Each row of a before or after table is a point. The points were changed in one or more steps. Then noise was added and the rows were shuffled. The steps act on columns, c1 being the first. Name the steps. A step turns or swaps two columns, mirrors them in a line or flattens them onto one, adds a multiple of one to another, or multiplies or shifts one. Angles are multiples of 10 degrees, from the lower column toward the higher: turns from -170 to 170, lines from 10 to 170 but not 90. Use the fewest steps. Two steps may share a column if one is a turn and the other turns, adds or multiplies; they go together, in the order done. Otherwise the lowest column goes first.
In the rows, 128 means zero.

Before (14 x 2)
[[112 121]
 [192 133]
 [112 145]
 [149 136]
 [119 125]
 [ 74 107]
 [166 116]
 [195 120]
 [125 120]
 [179 118]
 [103 150]
 [114  79]
 [ 95 167]
 [121 132]]
After (14 x 2)
[[149 105]
 [124 173]
 [141 111]
 [125 118]
 [123 197]
 [134 122]
 [162  95]
 [117 162]
 [128 110]
 [139 147]
 [ 79 112]
 [132 193]
 [103  66]
 [115 122]]
Steps: swap c1 and c2

Before (10 x 3)
[[103 149 117]
 [153 108  93]
 [120  99  90]
 [149 142 164]
 [115 101 159]
 [152 116 101]
 [182 110 156]
 [110 151 171]
 [166 122  99]
 [170 100 123]]
After (10 x 3)
[[126 103 175]
 [111 153  80]
 [ 80  98 164]
 [ 97 121  83]
 [103 118  92]
 [117 155 169]
 [ 99 103  90]
 [160 134 114]
 [158 127 184]
 [ 80 114 120]]
Steps: turn c1 and c2 by -130 degrees; multiply c3 by 1.3

Before (12 x 4)
[[105 157 108  83]
 [169  90 132 162]
 [ 94 113 157 145]
 [140 101 138  90]
 [173 132 164 131]
 [141 117 135  77]
 [185 137  85 157]
 [128 117 141  83]
 [104 136 115  70]
 [174 137 161 143]
 [109 147  89  98]
 [106  95 164 147]]
After (12 x 4)
[[123 128  96 111]
 [170 119 115 177]
 [131 137 145 181]
 [141 135 172 158]
 [137 107  83 114]
 [200  93 105  88]
 [215 122 168 103]
 [137 154 160 179]
 [206 146  99 112]
 [162 123 112 176]
 [202 144  94 123]
 [169 110 110 169]]
Steps: shift c1 by 30; mirror c2 and c3 in the line at 10 degrees; multiply c4 by -1

Before (9 x 6)
[[169 126 123  95 183 105]
 [123 122 137 138 155 140]
 [110 121 164 123 161 158]
 [138 111 121 151 119 137]
 [111 105 157  86 135 138]
 [124 134 176 104 115 126]
 [111 148 119 164 113 103]
 [152  89 160 108 154 118]
 [158 141 100 159 126 122]]
After (9 x 6)
[[201 118  62 126 128 159]
 [204 162 211 145 130 111]
 [188 136 118 113 144 150]
 [221 158 112 156  89 102]
 [156 148 218  99 110 120]
 [165 141 197 128 139  90]
 [172 144 147 115 105 137]
 [156 112 106 153 125 174]
 [171 120 242 129 132 106]]
Steps: shift c1 by 50; turn c2 and c5 by -140 degrees; multiply c2 by 0.7; multiply c3 by 2.5; turn c4 and c6 by 100 degrees

Before (8 x 8)
[[188 161 168 157  94  75 131 124]
 [116 107 124 109 115 104 154 148]
 [114 114 120 137 107 133 128 139]
 [135  91 118 153 112  85 156 126]
 [139 131 140 137 112  93 176 109]
 [119 110 165 161 146 136 103 171]
 [ 93 120 130 116 147 111 118 134]
 [149 141 134 169 126 108 131 161]]
After (8 x 8)
[[110 114 109 171 106 142  80 110]
 [103 100 146 119  74 112 113 157]
 [ 60 113 138 125 106 113 121 119]
 [149 117 123 142  70  94 154 171]
 [143  80 102 127  71 100 134 155]
 [100 115 116 123  67 136 117 130]
 [248 139 115 175  55  66 131 131]
 [171 134  90 148  87 105  97 137]]
Steps: multiply c1 by 2; turn c2 and c6 by -20 degrees; turn c3 and c4 by 70 degrees; shift c5 by -40; turn c7 and c8 by 80 degrees

Before (14 x 9)
[[182 164 120  94 136 133 124 182 112]
 [112  80  78 106 108  74 112 129 157]
 [154 171 129 109 172 151 148 121 115]
 [114  99 108 174 139  89 113 100 152]
 [175 148 174  70 158 145  83 153 134]
 [167 130 133 116 180 126 187 146 114]
 [158 134  80 145 176 103 135 104 127]
 [ 56  71  86 139 134  90  97 131 158]
 [130 113 152 105 130 139  97  91  75]
 [ 82 116  86 112 143 108  96 116 138]
 [147 176 170  84 110 135 125 131 130]
 [165 144 129 119 128 171 121 167 128]
 [119  94  95 148 171 106 139 100 148]
 [151 124 137  80 126 170 112  97 136]]
After (14 x 9)
[[148 116 146 104 131 144  94  93  77]
 [105  99 121 182 138  91 108  96 157]
 [ 83  78 102 108 108  72 116 129 159]
 [155 142 105 120 125 167 118 167 128]
 [101  96 112 150 169 107 141 100 148]
 [193 149 131  72 164 145  87 151 131]
 [ 62 115 125 117 143 109  99 114 138]
 [168 130 111 119 177 126 187 143 116]
 [150 120 121  79 122 171 113  96 129]
 [165 161  86  96 137 135 123 185 115]
 [ 39  71 142 138 137  91 102 133 159]
 [145 175 111 111 177 158 150 123 118]
 [123 137  70 145 180 102 129 100 128]
 [169 174 145  85 111 136 125 129 130]]
Steps: turn c1 and c3 by -40 degrees

Before (11 x 9)
[[103 129 113 124 110  97 131 100 149]
 [ 86 175 102  91  98 104 166 134 131]
 [129 184  81 135 128 129 135 147 105]
 [ 90 187 171 151 175 167 152 103 109]
 [ 95 134 136 165 145  90 100 177 128]
 [145 138 108 149 115 150 114 171  86]
 [147 116 122 105 142 137  94 134 171]
 [156 154  97 143  84 132  96 155 146]
 [156 117 131 125 159  88 116 159  95]
 [155 125 141 101 155 133 175 103 169]
 [116 135 108 131 151 125 150 142 122]]
After (11 x 9)
[[ 89 202 170 161 170 139 183 105  85]
 [101 125 112 121 110 126 131  98 164]
 [ 93 185 137 169 138 101 109 176 155]
 [116 105 111 133 150 123 149 141 128]
 [154  48 141 106 159 162 160 102 153]
 [ 86 155 102  87 104 113 187 134 148]
 [145 169 106 147 112 108 122 171  84]
 [127 226  81 136 126 113 170 148 112]
 [155 128 130 132 159  79 113 158 138]
 [147 159 122 107 147 168  94 134 152]
 [159 229  99 133  81 145 120 154 137]]
Steps: turn c2 and c7 by 40 degrees; multiply c2 by 2.5; turn c4 and c5 by -10 degrees; turn c6 and c9 by -50 degrees

Before (8 x 11)
[[134 177 115 127 114 135  99 107 152 122 130]
 [146 152 140 143 129 111 142 155 113  91 121]
 [137 111 129 151 248 247 132  71 157  56 107]
 [115 112 163 120 109 140 124 105 147 139 137]
 [ 86 119 116  98  94 145 132 130 136 105 131]
 [107 155 115  99 153 116 112 108 150 147 158]
 [123 173 144 105 107 150 170 140 142 105 140]
 [ 90 120 131 168  94 122 145 112 137 125 167]]
After (8 x 11)
[[127 171 109 128 144 101 217 105 134 111 151]
 [112 122 133 110 129 102 122  92 146 119 152]
 [124 114  86 137 110 137 109 109 134 114 145]
 [122 156 134 131 110 148 141 156 155 131 167]
 [137 176 130 129 109 122 153 116 156 124 129]
 [139 154 117 133 153  99 168 136 109 155 112]
 [129 108 120 125  72  18 118 244 154  40  99]
 [113 116 120 180 114 133 139  94 142 132 121]]
Steps: multiply c1 by 0.4; add 1 times c2 to c7; mirror c3 and c9 in the line at 100 degrees; turn c4 and c11 by -50 degrees; swap c5 and c8; turn c6 and c10 by -110 degrees

Before (14 x 12)
[[ 80 106 178 176  95 128 151 148 119 171 141 143]
 [116 145 128  97 142  89  92 149 134 168  73 110]
 [131 138 118  92 116 161 139 114 114 155  70 174]
 [ 83 137 140 112 115 138 116  69 123 100 103  90]
 [125 133 133 142 164 146 144  83 117 148 155  96]
 [119 130  68 114 111 113 145 167 103 120 156 111]
 [135 148 120 147 153 106 151  89  86 120 149 170]
 [129 115 182 133 164 145 124 124  78 179 125 152]
 [157 165 141 127 143 115 157  97 137  76 109 155]
 [ 79 139 150 111 131 115 134 106 156 119 160 113]
 [ 95  94 109 122 107 100 112 122 147 142 128 101]
 [ 90 120 137 120 157 133 161 121 159  86  94 145]
 [ 82 110 151 185 165 173  87 122 128 159 155 122]
 [ 78 173 127 154 122  64 136  86 133 124 110 105]]
After (14 x 12)
[[168 136 143 112 112 149 126  69 124 131  96  80]
 [146 138  89  91 112 101 136 113 114 123  80 181]
 [112 144 109  98 146 165 102 149 135  76  76 124]
 [109 147 121 147 162 140 150  87  85 150 153 162]
 [127 174 121 153 121 211 113  86 133 136 114 110]
 [ 98 164 146 127 148 119 170  95 138 179 102 129]
 [125 129  25 115 107 145 118 166 102 147 196 116]
 [162 122 132 120 166 148 154 121 157 178  90 128]
 [194 110 179 183 176 122 118 124 128  77 138 129]
 [166 107 224 177  86 159 100 148 119 128 106 173]
 [138 115 230 132 174 116 110 125  79 101  88 174]
 [158 139 180 112 132 170 122 105 157 138 143 111]
 [143 133 148 142 174 116  86  83 118 131 149 120]
 [136  95  91 123 100 169 107 123 146 109 141 111]]
Steps: turn c1 and c6 by -140 degrees; multiply c3 by 2; turn c3 and c11 by -20 degrees; multiply c5 by 1.3; turn c7 and c10 by 120 degrees; turn c7 and c12 by -40 degrees

Before (9 x 14)
[[124 136 138 133 125 139 148 103 149 111 140 127 122 125]
 [139 127 131 124 134 125 124 128 137 116 120 132 106 121]
 [128 120 144 121 132 131 135 145 112 126 141 119 108 127]
 [131 136 129 128 140 122 124 110 135 129 135 124 119 124]
 [130 136 126 141 136 120 118 138 118 116 122 120 126 140]
 [118 133 114 119 140 141 134 123 121 145 135 139 130 126]
 [143 114 118 138 139 114 125 132 128 131 136 131 107 114]
 [121 128 145 114 129 118 147 124 125 128 125 136 118 116]
 [135 131  84 135 124 130 145 115 117 144 134 117 115 127]]
After (9 x 14)
[[139 122 134 128 125 124 122 128 136 116 127 124 106 134]
 [123 130 135 144 142 119 128 138 118 117 125 143 125 128]
 [121 130 137 119  87 132 129 146 113 126 134 131 107 135]
 [127 133 109 122 248 131 147 114 116 144 129 134 115 139]
 [127 139 140 130 138 124 126 110 134 128 128 127 119 134]
 [127 135 133 118 180 140 127 122 120 146 129 119 129 116]
 [127 126 136 105  81 118 135 124 124 127 126 113 119 124]
 [123 141 129 118  97 139 147 104 150 111 131 125 121 127]
 [142 122 136 137 168 115 131 132 129 130 135 120 108 140]]
Steps: turn c1 and c12 by -40 degrees; turn c12 and c14 by -120 degrees; turn c2 and c11 by -40 degrees; multiply c11 by 0.4; turn c3 and c5 by -70 degrees; multiply c5 by 3; turn c4 and c7 by 40 degrees

Before (11 x 18)
[[ 61 107  98 109 118 122 151 110 167 110  98 160 126 145 178 151 110 112]
 [111  76 150 130 105 132 156 168 158 144 170  69  95  95 110 122 125 127]
 [ 58 170 105 134 124 178  80 154 134 140 173 127 152  93  72 151  83 156]
 [126  79 173 156 118  97 122 174 102 152 186 128  98 101  92 109 155 102]
 [155 108 153 169 130  98 128 146 133 179 139  68  96  71  90 116 131 106]
 [108 128 148  89 116 141 130  95 185  86 119 151 155 152 163 143  90 130]
 [119 127 103 112 157 147 141 157 157 105 130 161 122 154 162 149  73 130]
 [137 101 122  80 105  92 145 147 155 150 135 106 103  91  76 141 134 134]
 [123 129 112  88  80 139 126 131 150 113 129 107 105 148 134 138 119  69]
 [ 80 133  86 120 123 135 125 129 195 110 118 157 162 201 141 116  78 142]
 [120 110 175 132 141 148 162 165 135 173 139 115 102 104  73 104 143  85]]
After (11 x 18)
[[122 129 127 115  79 164 129 140 118 111 128 110 161 153 129 134 118  66]
 [ 63 107 110 101 118 136 105 119  97 110 100 159 150 145 178 151  90 113]
 [119 111 155 161 139 135  96 148 132 174 136 115 153 106  71 102 172  81]
 [ 59 170 141 178 123 150 176 129 110 140 175 129 113  90  77 153  77 154]
 [111  80 160 153 105 129  97 160 118 143 167  66 173  92 106 123 155 131]
 [140 102 124  87 106 140 112 174 120 151 138 106 158  91  77 138 133 139]
 [128  76 143 151 119  87 135 166 166 153 183 130 140 103  91 110 177 102]
 [ 76 134 122 131 124 139 132 130  55 110 118 155 134 198 139 114  59 141]
 [152 109 162 143 127  72 127 140 141 182 139  72 158  69  86 117 159 104]
 [104 129 162 101 117 167 134 107  66  83 121 150 135 150 165 144 109 131]
 [120 122 133 146 160 152 111 148 103 103 130 162 146 151 165 149  60 129]]
Steps: add -0.3 times c12 to c3; turn c3 and c17 by 40 degrees; turn c4 and c6 by -50 degrees; turn c4 and c8 by -30 degrees; multiply c7 by -1; turn c9 and c13 by 150 degrees
